Every row gives one point. Each copy is the shape, with its points in the same order, turned, moved and blurred by noise. Is it also mirrored, or only turned?
In the rows, 128 means zero.

Shape:
[[146 151]
 [139 123]
 [ 95 127]
 [184 160]
 [119 100]
 [160 163]
 [ 59  73]]
Copy 1:
[[120  96]
 [151 110]
 [125 149]
 [123  52]
 [161 137]
 [110  81]
 [177 198]]
Copy 1 is: mirrored
Copy 2:
[[119 121]
 [148 117]
 [162 158]
 [ 96  90]
 [178 125]
 [102 113]
 [226 170]]
Copy 2 is: mirrored
Copy 3:
[[144  93]
 [124 119]
 [141 165]
 [138  64]
 [110 142]
 [152  83]
 [103 210]]
Copy 3 is: only turned
Copy 4 (7 x 2):
[[120 113]
 [102 127]
 [137 165]
 [ 98  74]
 [ 96 163]
 [121  85]
 [113 220]]
Copy 4 is: only turned

Shape (6 x 2):
[[131 155]
 [107 125]
 [153 162]
 [109  54]
 [134  51]
 [129 159]]
Copy 1 (6 x 2):
[[148 137]
 [107 132]
 [165 136]
 [ 73  69]
 [ 89  58]
 [142 144]]
Copy 1 is: only turned
Copy 2, 6 rows:
[[152  98]
 [129 133]
 [148  74]
 [ 73 169]
 [ 57 146]
 [153  98]]
Copy 2 is: only turned

Shape (9 x 3):
[[136 105 108]
 [ 37  57 120]
 [207 153 181]
 [141 155 150]
 [146 138 117]
 [113 130 132]
 [114  93 116]
 [135 127  90]
 [176 167 112]]
Copy 1 (9 x 3):
[[144 113  98]
 [142  33 178]
 [ 72 192  68]
 [116 165 120]
 [143 147 104]
 [132 130 132]
 [138  93 117]
 [166 127 101]
 [147 184  82]]
Copy 1 is: mirrored
Copy 2, 9 rows:
[[177 124 131]
 [159  54  39]
 [131 124 228]
 [117 131 160]
 [148 144 142]
 [127 117 121]
 [171 106 113]
 [164 150 117]
 [142 176 174]]
Copy 2 is: only turned
Copy 3 (9 x 3):
[[107  98 129]
 [154 124  28]
 [ 41 161 189]
 [108 158 164]
 [110 120 156]
 [125 143 130]
 [117 109 102]
 [129  95 148]
 [102 119 198]]
Copy 3 is: only turned

Shape (10 x 4):
[[ 73 135 145 117]
 [ 84 106 158 136]
 [152  91 104 182]
 [114 122 121  59]
 [ 41  98 158 100]
 [128 109 117 140]
 [183 167 162 181]
 [190 119  70 190]
 [ 95 138 144 119]
 [ 95 137 110 157]]
Copy 1:
[[ 75 146 102 131]
 [ 72 145 130 105]
 [144 125 192 119]
 [139 190  75 106]
 [ 40 175 104 100]
 [131 151 143 117]
 [153  57 129 152]
 [197 129 197 151]
 [ 98 140 106 134]
 [102 147 148 155]]
Copy 1 is: mirrored
Copy 2 (10 x 4):
[[ 88  72 152 113]
 [ 79 103 165 126]
 [116 183 120 109]
 [108  60  94 157]
 [ 40  63 159 132]
 [110 131 122 122]
 [193 149 174 109]
 [160 196  90  92]
 [108  82 148 116]
 [106 112 134  81]]
Copy 2 is: only turned
Copy 3:
[[146 133  98 181]
 [148 128  73 152]
 [177  94 106  73]
 [114  89 141 186]
 [140 114  56 205]
 [155 100 114 117]
 [133 176 142  63]
 [185  91 155  43]
 [145 131 112 162]
 [190 125 114 141]]
Copy 3 is: mirrored
Copy 4, 10 rows:
[[161  98 117  89]
 [154  88 149 101]
 [124 121 159 188]
 [ 80 106 107  79]
 [153  43 127  72]
 [120 115 140 138]
 [152 206 159 139]
 [106 166 126 209]
 [146 114 116  93]
 [154 115 106 149]]
Copy 4 is: mirrored

Shape (11 x 6):
[[118 219 166 119 124  86]
 [139 165 179 191 143  96]
 [122  94 122  94  96 172]
 [ 99 126  97 117  67 197]
 [144 145  99 130  82  83]
 [ 99  92  97 141 105 169]
 [130 174 165 125 176  97]
 [ 80 177 167 146 147  57]
 [117 110  62 125  67 113]
 [125 145 115 144 150 131]
 [112  85 126 101  67 163]]
Copy 1 (11 x 6):
[[148 129  57  54 152 157]
 [150 104  95  85 205 100]
 [102 150 145 162  91 130]
 [ 80 186 134 129  82  94]
 [154 184 141 100 160 156]
 [114 152 168 137  99  82]
 [149  75  98  76 159 144]
 [204 110  79  65 153 122]
 [147 206 182 121 117 129]
 [124 110 145  89 139 118]
 [114 173 135 178  93 120]]
Copy 1 is: mirrored
Copy 2:
[[170 106 199 116 115  90]
 [ 93 106 187  69  89 105]
 [119 116  80 144 134 182]
 [140  62  64 128 146 176]
 [130 124 135  88 187 118]
 [106  97  54 104 126 157]
 [121 133 172 127  88  84]
 [162 144 166  70  83  78]
 [132 119  68  87 195 139]
 [100 106 115 117 116  99]
 [132 116  78 119 144 200]]
Copy 2 is: only turned
Copy 3 (11 x 6):
[[175 121 150 194 204 100]
 [ 87 133 156 192 175 116]
 [153 122  86  75 130 135]
 [158  63 111  65 127 131]
 [156  93  83 177 130 104]
 [129  92 104  94 108 163]
 [149 172 157 184 173 134]
 [143 122 134 215 209 162]
 [160  66  62 141  97 131]
 [141 131 144 153 124 142]
 [142 101  65  72 141 131]]
Copy 3 is: mirrored

Shape:
[[107 182 113  71  81 125 138 138]
 [ 60 136  85  96 125 161  99  79]
 [ 78 208 151  60 154 142 126  91]
 [149 131 166 150 190  82 128 103]
 [ 86 107 106  91 146 149 168 114]
 [140 112 178 131 170 115 129 172]
 [164 216 116  97 138 144 187 138]
 [ 53 132  83 146 140 154 204 126]
 [125 121 139 145 161 105 201 105]
 [ 67 141 161  65 142 185 154 118]
 [157 150 102 155  82 136 109  97]
 [129 123  68 103 113 126 152 149]]
Copy 1, 12 rows:
[[113 113 109 153 170 105 182  61]
 [177  74  91 143 139 149 105  77]
 [127 131  97 140 189  93  83  16]
 [ 85 202 144 142 112 150  73 104]
 [186 145 142 145 139 119 129  78]
 [105 177 178 147 134  97 108 145]
 [125 204  89 137 153  75 184  57]
 [208 132 135 155  67  88 146  64]
 [139 208 158 131  90 125 125  79]
 [173 121 158 121 187  87 118  68]
 [100 127  72 103 110 150 165 120]
 [162 150 122 184 132 126 182 114]]
Copy 1 is: mirrored
Copy 2, 12 rows:
[[103  83 188 167 108 172 160 149]
 [131 114 150 114 140 128 212 108]
 [147  81 202 152  74 122 176  85]
 [167 112 139  78  88 112  58 110]
 [149 169 147 120  92 148 171 141]
 [184 129 116 153  91 134  61 122]
 [129  94 240 158  91 113 109 174]
 [109 215 181 133 113 129 162 119]
 [123 170 156  96  68 119  88 135]
 [163 139 156 170  58 117 184 112]
 [ 88  81 138 127 165 113 120 157]
 [125 136 156 127 138 170 140 178]]
Copy 2 is: mirrored
Copy 3:
[[170 133 114 103  60 145 120 116]
 [147 145 121  73 145 118  68 156]
 [163 188 113  61 125 127 147  90]
 [110 128  83 173 170  98 187 119]
 [124 120  92 112 124  94  74  92]
 [ 90  78 112 156 138 125 176  87]
 [123 195 113 162  59 138 137  74]
 [ 83 137 101 104  78  40  70 116]
 [110 130  84 168 121  48 134  94]
 [144 127 137  68 130 104 103  58]
 [150 139 147 182 111 132 110 173]
 [117 112  82 147  79 136  78 125]]
Copy 3 is: only turned

Shape:
[[205  90 170 127 147 142  83 122 119]
 [124 118 142 129 110 172 110 162  98]
 [159 164 122 157 132 151 114 146 111]
 [ 93 173 127 101  83 134 121  71 198]
 [113 176 121 153 111 176 130 104 121]
 [136 194  77  96  41 151 154 103 154]
 [116 188 108 118  78 200 145 137 179]
 [122 189 100 136 117 213 176 137 127]
 [187  69 128 132 160  68  46 150 180]
 [113  91 189 156  74  62 150 111 198]
 [152 128  96 156 109 194 136 107 145]
 [106 163 129  85  94 147 184 114 180]
 [193 136 134 131 165 134 111 146 119]
 [ 97 131 103 124 117 157 167 114 116]]
Copy 1:
[[104 162 199 115  81 143 111 125 132]
 [141 139 122 107 127 112 102 160 149]
 [147 151 128 136 137 144 101 123 105]
 [143 129  97 168 139 158 189  82 192]
 [167 136  89 136 156 138  98  85 139]
 [211 161  79 183 117 138 183  90 154]
 [221 130 108 153 166 135 158 107 170]
 [235 109 107 123 161 135 114 100 136]
 [ 26 153 223 179 109 132 147 149 120]
 [ 62 132 128 111 136  76 232  63 148]
 [190 123 140 158 124  97  96  88 154]
 [186 102 101 131 135 137 210 108 144]
 [135 144 176 123 110 156 115 130  88]
 [168  91  83 130 120 115 144 115 131]]
Copy 1 is: mirrored
Copy 2, 14 rows:
[[121 129  80  92 134 121  66 119  43]
 [126 148  79 100 108 159 133 137 121]
 [ 91 136 123 125 120 179 101 124 107]
 [110 110 139 125  83  95  47 177 201]
 [ 87 102 133 105  86 168 108 152 151]
 [109 128 153  89 129 155  57 131 235]
 [134 120 123 115  91 194  65 168 202]
 [118  89 133 111 118 221 112 158 176]
 [148 202 129 147 132  74  44 133  34]
 [169 114 122 166  62  46  74  81 145]
 [138 110 153  75  99 175  85 147 127]
 [148  88 122 139 127 130  75 155 209]
 [108 133 110 130 157 158  78 125  69]
 [130 101 140 107 124 141 139 152 163]]
Copy 2 is: mirrored

Shape:
[[ 74  96 128 110 136 144 112 124 141 131 115]
 [121  58 105  96 129 141  91 185 148 129  92]
 [ 87 135 123  94 115 100  53  63 132 140 171]
 [207 191 163  99 105 164  77 152 130  90 112]
 [108  74 109 114 143 118 123 128  93 180  83]
 [ 81 136  93 175 133 164 107  94 128  85 113]
 [116 100 107  92 124 176 101 139 107  74 197]
 [118 111  50 134 185 130 187 137 176 146 140]
 [110 157 110 106 163 127 113 158 117  94  99]
 [ 71 134 130  94  82  83  79 156 107 141 173]
 [156 133 118 147  87 113 208 122 102 113 102]
 [162 184 104 168 130 143 140 130 150 176 115]
 [135 134 158  70 141 154 130 161 123 123 111]
 [156 156 130 174 161 145 130 131 146  79 170]]
Copy 1, 14 rows:
[[ 98 131 152 145 136  98 146  84 112 134 138]
 [ 52 115 109 150 119 120 188  79 147 111 150]
 [176  88 173  79 115 124 165  83  92 164 156]
 [151 189 144  95 111 195 182 146 191  78 142]
 [ 70 103 123 162 142 127 170 127 105 175 108]
 [141 127 143 136 170  95 134 126  80  69 143]
 [123 110 124  73 174 134 121  55 166  92 136]
 [ 74 145  73 132 109 137 106  73  40 102  98]
 [ 93 150 168 133 145 170 165  99 106  84 116]
 [125  52 198 120  94 155 134  79 141 134 139]
 [ 75 137 133 104 107 127 102 188 120  99  64]
 [146 158  99 156  84 172 120 159  92 105 115]
 [ 91 175 153 127 127 162 156  93 161 129 106]
 [122 168 121  86 141 168  91 126 100  71 166]]
Copy 1 is: mirrored
Copy 2, 14 rows:
[[148 122 126 154 183 121 104 140 120 124 120]
 [180 116 137 163 197 168 146  98 162 125 130]
 [133 121 166 147 166  59 113 160 101 184 187]
 [122 121  90 115 100 144 198 153 181 218 124]
 [136 183 132 175 201 113 130 113 154  98 139]
 [ 94  72  94 191 140  89 107 142 130 119 127]
 [128  94  92 158 150 149 133  84  69 183 157]
 [ 94 112 117 101 147 147  85  89 142  47 174]
 [115 108 104 115 156  98 144  94 156 138  99]
 [113 134 202 146 182 108 120 111 100 198 122]
 [ 65 164 137 153  98 143 181 131 118  80 108]
 [ 58 146 124 126 113 138 114 152 199 126 152]
 [142 155  97 106 159 149 150 127 138 157 102]
 [102  98  98 137  60 124 110 105 139 147 139]]
Copy 2 is: mirrored
Copy 3:
[[132 159 108 123  93 121 113 103 137 103  79]
 [205 150  91 142  96 110 112 137 135  65  78]
 [ 86 115  49 122 122  81 138  63 147 152  98]
 [213  70 120  91 186 146  82  98 117 148 129]
 [136 153 123 141 103 109 175 162 113  97  67]
 [131 170 151 168  99 121 111  64 106 154 128]
 [170 158  51 141 125 180 133  64 154 108 141]
 [130 249 105 157 142 118 102 177 134 128 130]
 [184 162 139 113 126 132 124 111 163 157 109]
 [132 100  48 118  66 131 133 119 181 154 103]
 [136 150 136  99 104 152 133 174  62 148 173]
 [127 128 136 161 171 129  86 175 103 181 113]
 [176 135 118  80 149 162 113 128 148 109  92]
 [144 148 131 154 167 145  91 106 148 139 192]]
Copy 3 is: mirrored
